Each row is a point. The last column is the point's height on a tilted bowl or saddle (a function of degree 2), plus a little noise. Along how many of its main directions does it bend up, bend down or stay straight?

Points (17 x 4):
[[  9  15 -32 -25]
 [-13  12  53 -81]
 [-24  95  44   9]
 [ -1  47 -15  22]
 [-14 -11  26 -18]
 [  2  17  40 -60]
 [-14  37  27 -26]
 [-28  -3 -32 -24]
 [  2   4  15 -23]
 [ 19 -39 -19  -8]
 [ -9  17   0 -11]
 [  7 -43 -33 -35]
 [-47 -40  -6  49]
 [-21 -17  56 -48]
 [ -5   3   1 -16]
 [-21  12 -46 -40]
 [ 51 -13   8  36]]
Directions: 2 up, 1 down, 0 straight

Points (26 x 5):
[[  8  24  16   8  19]
 [ 45  28 -58 -33  11]
 [ 19 -21  17  17  14]
 [ -5 -26 -48  -9  21]
 [ 33 -13  60  -5  10]
 [ 29  72  22  -3 -41]
 [ 95  67 -34 -29 -95]
 [ -2 -21 -10 -22  28]
 [ 18  12  19 -31  28]
 [ 13 -53 -12  15 -10]
 [ 42   1  68 -13   3]
 [-28   3  31  12  24]
 [-22  12 -15 -28  26]
 [-15  -1  45  -7  31]
 [-36   5 -40   8  11]
 [ 44 -36 -83 -33  13]
 [ 25  -8  -8  21  16]
 [ -5  16 -28  21  21]
 [-54  59  35  13 -27]
 [-24   8   5  49  16]
 [  4 -65  23 -42  -5]
 [ 54 -47   4 -59  -4]
 [-21 -15  29 -26  31]
 [ 12  17 -15   4  23]
 [ 23  30  28  35   4]
 [ 33 -62 -46   7 -25]]
Directions: 0 up, 2 down, 2 straight

Points (49 x 7):
[[ 31   0 -18  45 -51 -22 -35]
 [ 16 -23  -9 -28   0  17  -9]
 [ 11 -10 -23 -31  27  42  -9]
 [ 16 -33  16  18  12  18 -13]
 [ 15  12 -10  43   1  25 -21]
 [ 14  25 -14 -10  17  39  -7]
 [  2  25   0  49  43  12 -20]
 [-36 -39 -19 -29 -64 -48 -41]
 [ 80  33 -26 -25  63 -34 -95]
 [ 52 -67  34  -4 -31  -6 -33]
 [-69  -4   3  -6  22  25 -43]
 [ 10 -43   5  -7   1 -28  -9]
 [  7 -24  49 -30   2  37 -28]
 [-11 -23 -33  -1   5 -28 -13]
 [-45  28  18 -18 -28  29 -33]
 [ -2 -12 -27  39  72 -50 -22]
 [ -7 -10  -8  18 -42  -7 -15]
 [-21   5 -34   6 -29   5 -19]
 [-16  25 -20  95  29  39 -57]
 [ 31   5  -1  23  -4  19 -19]
 [-42 -32  45  -7   2 -52 -39]
 [  9  27  21 -18  -7  -7 -11]
 [ 10  52  27  17   7   6 -13]
 [-20  10  18   9  13 -40 -13]
 [-11  -5  11 -16 -20  15 -11]
 [  2  52 -10  31 -17  21 -13]
 [-14  34  28  12   5  13 -12]
 [ 34 -20   3  -8  -6 -35 -18]
 [ 35  -1 -47   1  -7  64 -19]
 [ 19  46  55 -20 -10 -12 -26]
 [ -6 -26  -3  77 -45 -37 -59]
 [  8  29  -5 -29 -43 -80 -19]
 [-40 -30 -30   3  17  53 -15]
 [  5  -9 -28 -15 -26  26  -8]
 [  9 -12 -18 -23  18 -36 -11]
 [-44  34  33 -51 -50  39 -55]
 [-22 -45  46 -18  48 -52 -22]
 [ 10 -21  29  38 -21  -8 -26]
 [-71 -23 -53 -20  -7 -15 -68]
 [ -5  11 -26  32 -44  21 -19]
 [ 22  48  18   4 -36   4 -13]
 [ -3  -1  39  34 -54 -34 -31]
 [-52 -14  10  40 -12  23 -46]
 [ 71 -14 -16  56  36 -42 -91]
 [ -7  42   0  39  32   2 -14]
 [ -2  69 -57 -35 -25 -30 -41]
 [ 13 -72 -10  12 -34  12 -10]
 [-30 -10  -1 -25  -9  63 -17]
 [-58  30  14 -39 -12  43 -49]]
Directions: 0 up, 3 down, 3 straight

Points (70 x 9):
[[-12 -49  43  68 -12 -28  10  -1 -39]
 [ 33   4 -28  32  23  27  -3 -49 -26]
 [ 48 -43 -15  40 -51  55  35 -11 -55]
 [-18  -1 -13  35  26 -25  23 -20 -22]
 [ 17   3  -3  64  36  43 -26  58 -24]
 [ 29  -2  14   6 -40 -36  36  20 -29]
 [-33 -22  24  60  50  15   1 -24 -34]
 [ 26 -30  55 -23  25  50  16  56 -23]
 [-70 -29  52 -10  59 -23   9  58 -40]
 [-29   1  22 -71  17 -48  27  -5 -44]
 [-20   2 -15  42 -17 -24   6 -73 -10]
 [-31  -1 -35 -20   8  -9  -7 -90 -11]
 [  5  32  -5 -43 -37  19 -43  17 -33]
 [-49  -1 -17 -20  64   2   3 -53 -33]
 [  1 -66 -23  31 -20 -74 -83  57 -75]
 [-54 -17 -19  30  13  18 -16  -1 -24]
 [ 38 -26 -21  20 -13  14 -40  24 -28]
 [ 24  -8  27 -15  14 -30 -39  92 -13]
 [ 49 -61 -45 -29   3 -13  15 -26 -41]
 [-42  10  50   2 -30  54  54 -32 -36]
 [-30 -19 -25 -31  12   0 -27 -26 -28]
 [ -9  49  10 -28 -45  11  53   0 -35]
 [ 20  56  27  20 -40  -6  19  25 -25]
 [ 13   0 -23 -18   3  62  -8 -19 -38]
 [ 11  54  -3  35 -50 -14  38 -50 -34]
 [ 31  14 -70  -8  68   3 -36  33 -45]
 [-37  -4  12 -29  45   4  42  17 -33]
 [ 37 -16 -40  56  59  31  -2 -23 -41]
 [ -3 -22  27  51  37 -10  31  60 -28]
 [-11  38  48   3 -63  21  -1 -47 -20]
 [ 48  37  32  37  29  11  17  26 -33]
 [ -6 -12  -6  22  67   7  39  -7 -35]
 [ -5 -18 -15 -37  95   7 -23  62 -41]
 [-24  43   4  12 -24  -5   4 -37 -23]
 [-20  25 -29  13  38  32  -6 -25 -32]
 [  7  28  11  -9 -14  23 -11  89   7]
 [ 44  -3  37  14  23  55 -13  -4 -33]
 [-10 -33 -29  53  16 -11 -42  36 -24]
 [-26  15  -1 -10  46 -40 -25  23 -33]
 [ -1 -39   7  32  44 -38 -62  36 -43]
 [ 12  68   6  13  19  41 -25  27 -35]
 [ -5 -14  13  55 -64  67  -1 -26 -47]
 [-48 -15  24  -5   2  49 -13  17 -25]
 [-20   1 -32 -15  24   1 -15 -33 -23]
 [-42  48  70  16  28   4  -2   0 -32]
 [ 24 -25 -58 -64  54   4   8   3 -54]
 [ 60 -21 -18  14 -19 -19  29  -6 -33]
 [ 77   9  18  61 -42  74  27 -33 -64]
 [ 22  -4  14 -80 -28  25  46 -36 -38]
 [  1  16  20  39 -25   9 -18   0 -19]
 [-23  30  14   1 -57 -13 -12 -32 -25]
 [ -4  24  -3  -2  -5  36   5   6 -21]
 [-23 -58  65  45 -32  36 -20  36 -37]
 [-25  57 -16   1  21 -47  24  26 -43]
 [-18 -29  30 -32 -16  60 -15  42 -23]
 [ 55 -26 -13 -29 -48 -23  27  32 -41]
 [ -4   8 -11  -2 -65  11 -26  -9 -29]
 [-30 -54  36   6  38  19  -1   0 -33]
 [ -2  24 -34 -47  -2   2 -50 -16 -44]
 [ 31 -19   1 -28  24 -28  23 -16 -27]
 [ 26  68   3  31   7 -70  22   5 -60]
 [-35  24 -17 -32  17 -61 -38  36 -47]
 [  1  37  74  48 -38 -42 -19  47 -32]
 [ 13   9  16  13  73 -53 -41  -6 -51]
 [  7  13 -17  18 -70 -43 -22 -20 -38]
 [-16 -62  -2 -14 -34   0  20  13 -32]
 [ 37 -24  88 -12  -5   8  13   9 -17]
 [-14  26 -54 -84 -11  44  20 -13 -66]
 [ 63  12  -9 -25  21  86 -33  42 -55]
 [ 19 -35  22 -20 -35 -15  50  20 -31]]
Directions: 1 up, 6 down, 1 straight

Points (74 x 9):
[[ 30 -47   1  17 -11  37  33 -69  28]
 [ 27  28 -13   6 -49 -63 -18  58  69]
 [  3  -2 -25   6 -20   0 -26 -28  -8]
 [ 18  46  11 -55  13  15  -5 -18   4]
 [ 19  -3  11  13 -37   5 -20  13  11]
 [ 10 -11 -29  29  24 -25   5  54  33]
 [  6  20   7  26 -10  -1   2  20  -3]
 [-18 -44  -8 -37 -13  32 -32  35 -13]
 [-31  25  -8  10 -22 -52 -14  13  34]
 [ 43 -44  48  28  48  -9   0  23  43]
 [  0  16  53   5 -23  10  -7  21   8]
 [-22 -38 -68 -21  43 -26 -23  18  14]
 [ -7  -2 -23   2   6  61 -39 -43 -38]
 [ -8  17  15  -8  22   3   0  16   1]
 [ 16  59 -23  16 -18 -31  -4  16  22]
 [-57 -29 -12 -16 -61  15  -2  11 -29]
 [-14 -11 -87 -12 -20  19  -2  28  32]
 [ -6 -19  37 -51  23  -3 -16   2  28]
 [ 16 -24  46  33  46  53  46  -5  68]
 [-19 -50  68  -7   8 -23  -9 -34  59]
 [-24  -4  30   7   3 -45  45  -8   4]
 [ -7   1 -52  15  38  20 -25 -49  29]
 [ 18  -1  -8  25  -7  18 -47   3   6]
 [ 45 -21 -32  -3  14  10 -33  39  48]
 [ -3  27 -71 -29 -50 -52  -8  24  85]
 [ 24 -23 -12  36  -4 -14  33 -12 -18]
 [ -9  -1   6  50  29  13  69 -33  63]
 [ -3 -15  41  24   2  16   7  21  12]
 [-22  35 -32 -19  27   4 -23  39  27]
 [-46  29  32 -36  -3 -11 -17  47  24]
 [ 17  18 -28  46  10 -27 -39 -22  23]
 [ 10  -4  -6  15   7 -18 -52  41  47]
 [ 31   8   8  68 -36 -12  24   5 -13]
 [ 10 -20   4 -15  15  30  -2 -33   4]
 [-11 -31 -25  34 -13 -70  -7 -47 -37]
 [ 20 -37   2  38   0 -10  -7  13  -5]
 [  9 -34  -1  27 -32 -22 -70 -48  17]
 [ 18  17   0  51 -27 -41 -19 -10  -2]
 [ 18 -19 -12   9 -76  24 -18 -23   4]
 [-48  20  -1  20  25  64 -24 -27 -40]
 [ 43  38 -21 -51 -12  11  29  24  35]
 [  5 -11  66 -12   5  45  -2 -73  76]
 [ 23  -2  -8  14  22 -24  24 -22 -16]
 [ 17  43  -5 -68 -40 -54 -11  16  56]
 [-85  34  52 -29   7 -20  32  28  56]
 [-28  26  60 -52 -22  24   0   9   5]
 [ -6 -48 -20  54 -50  18 -24 -38 -49]
 [-64 -30  85 -38  22 -33  33 -10  95]
 [-23  38   5 -35  32  16  18  11  -1]
 [ 32  49  38  12 -31  -4 -20  -8   7]
 [-54 -31 -21  -3   6  -7  34   1  10]
 [ 32 -47  14 -46 -35  30  -2 -48  23]
 [ -4  34 -27  23  51  -3  10  37  37]
 [-30  37  -8 -15  23  33 -24 -36  -7]
 [ 21  -8 -25 -41 -28  21 -37 -68  12]
 [ 39  15  20 -43  32 -30 -15 -24  17]
 [-14  23 -30  -7  -8 -44  26   5  15]
 [ 46  -9  42  16  31  -7  -1  60  30]
 [-27 -54   1  -1   2  34  -6 -47 -27]
 [ -9  -7   6 -39 -14  29  17 -26  -3]
 [ 20 -21  -8  52 -13   5  -4  -5 -10]
 [-16   6 -36  16  -9 -10 -38 -19   6]
 [-12   4 -42  22   6  20 -28   4   0]
 [-17  46  10 -10 -15 -22  -3 -22  18]
 [-30  -1   8  16 -30  -3  29   2  11]
 [ 12  10  28  49  -1  50   3  -9 -15]
 [ 20   5  22  39 -23  15 -59   5  18]
 [-95  -9  16  22  16 -25 -29 -52  81]
 [ -2 -53 -13   4  -3  20 -17 -27 -30]
 [  5  24   6  18  17  21   4 -67  34]
 [-11  46 -26 -54  15  -9   1 -10  14]
 [  1 -56 -34 -14   4 -16  19   7 -30]
 [-37  -8  -3  21 -15   2   6  36  14]
 [-53   1  46  -6 -12  10  22   8  18]]
Directions: 5 up, 2 down, 1 straight

Points (61 x 9):
[[ 21   1  10 -71 -50  32 -55 -11 -95]
 [-41 -18 -13   4  -4  30  -4 -16 -15]
 [-36 -18  37  14  39 -91  55 -22  66]
 [ 45  36  18 -37  14  46 -24   9 -14]
 [ -5  26  48  -7 -19 -23 -31  18  25]
 [ 18   6 -46 -14  26 -14  31 -16   5]
 [ 37 -10 -38 -32   2  22 -41  -5 -22]
 [-26  21 -38 -15 -15  -2  -6  16   5]
 [-38  13 -59  30  20  29  -4  38  27]
 [ 48  53 -52  -2 -42  52  -5 -10 -33]
 [-22  10  -1 -23 -15 -28 -18   3  11]
 [ -7 -26  27  -8  -2 -65  58 -18  66]
 [-42  13   2 -54  39  48  33   2  15]
 [ -8 -36  38 -39 -27 -30  10  -3  33]
 [ 20  22 -12 -27  42  41 -35  21   5]
 [ 20 -35  30   6  36  62   3 -25  -7]
 [-21 -49  12  24  -5 -10  16  15 -31]
 [-30   4  33 -49  -5  28 -31 -21 -61]
 [ 19  52 -25   7  48  24  47  13   7]
 [-61   0 -34  30  12 -23  10  -7  14]
 [ 59 -45  -8  22 -39 -25   3  16  11]
 [-13   4  36 -19   6 -14 -17  29  18]
 [-17  14  -8  22 -40  18  -6 -17  -2]
 [-19 -34  14 -38 -19   0  43   7  20]
 [ 32  19  30 -13  34 -24  30 -13  13]
 [-14 -62 -40  -8 -26 -16  -8  13 -36]
 [ 41 -22  29 -46  64 -18  -6  13  84]
 [ 29  -3  54  59  17  20  35  16 -66]
 [ 15  17  30 -50  30  52  11   2 -17]
 [ 33 -13  -3   5  20  81  -1 -32  31]
 [-27 -13 -31 -37  20  -8 -60 -22 -70]
 [ 32 -95  24 -46   7  -8  24  17  41]
 [-22  28  14  21  32  23 -73  20  44]
 [  0  18  -4 -19  -2   1  14  31  13]
 [ 14  42  55 -25  17  11 -10  -8 -37]
 [ 46  22 -28 -15 -42 -11 -12  21 -20]
 [ 22 -28 -20  23   4  75   0  -9  17]
 [-10  -1 -25 -25  51  25 -17  -5 -12]
 [ 24 -54  -2 -36 -15  -6  -6 -38   2]
 [-59 -25 -32  -8  -3  27 -65  21 -33]
 [ -8  14 -27  18  62 -20 -11  58 -10]
 [-33  15  -4  26  13  41  -4  56  27]
 [  5 -11 -46   0  -4  76  12  18  33]
 [-27  -4   1 -31 -40   8  51 -14  18]
 [-70 -32  53   6  29  -3   6  -3 -17]
 [ 28 -22  13  26 -13  -9  -1   0  -1]
 [ 65  32   8  -6  -4  29  -7  23   6]
 [ 25  25   7  -6   6 -15 -28 -28 -17]
 [ 16  -8  -1   1   9 -11 -11 -42  -8]
 [  1 -13  42  33  14  28  20  24 -42]
 [ 18 -10 -15  29 -54  -1  12  -7 -16]
 [ 17 -26  -6  16  -5 -30 -46  -6   8]
 [ 15  20  -2 -15 -14  43  -5 -24 -29]
 [ -4  19  29  30 -32 -18 -12   5  13]
 [ 30 -46  23  -3  28  28  12  11   3]
 [ 10   7   0 -17  14  -5  14 -11   1]
 [-46   9  19   6 -69  14 -15  29  37]
 [ 16   8  16 -29 -22 -35   5 -55  -9]
 [-22   2 -14  -9 -12 -36   6  13  24]
 [ 16 -14   7 -25  19 -16  18  12  31]
 [-22   7 -13 -24 -19  54  35  47  32]]
Directions: 3 up, 3 down, 2 straight
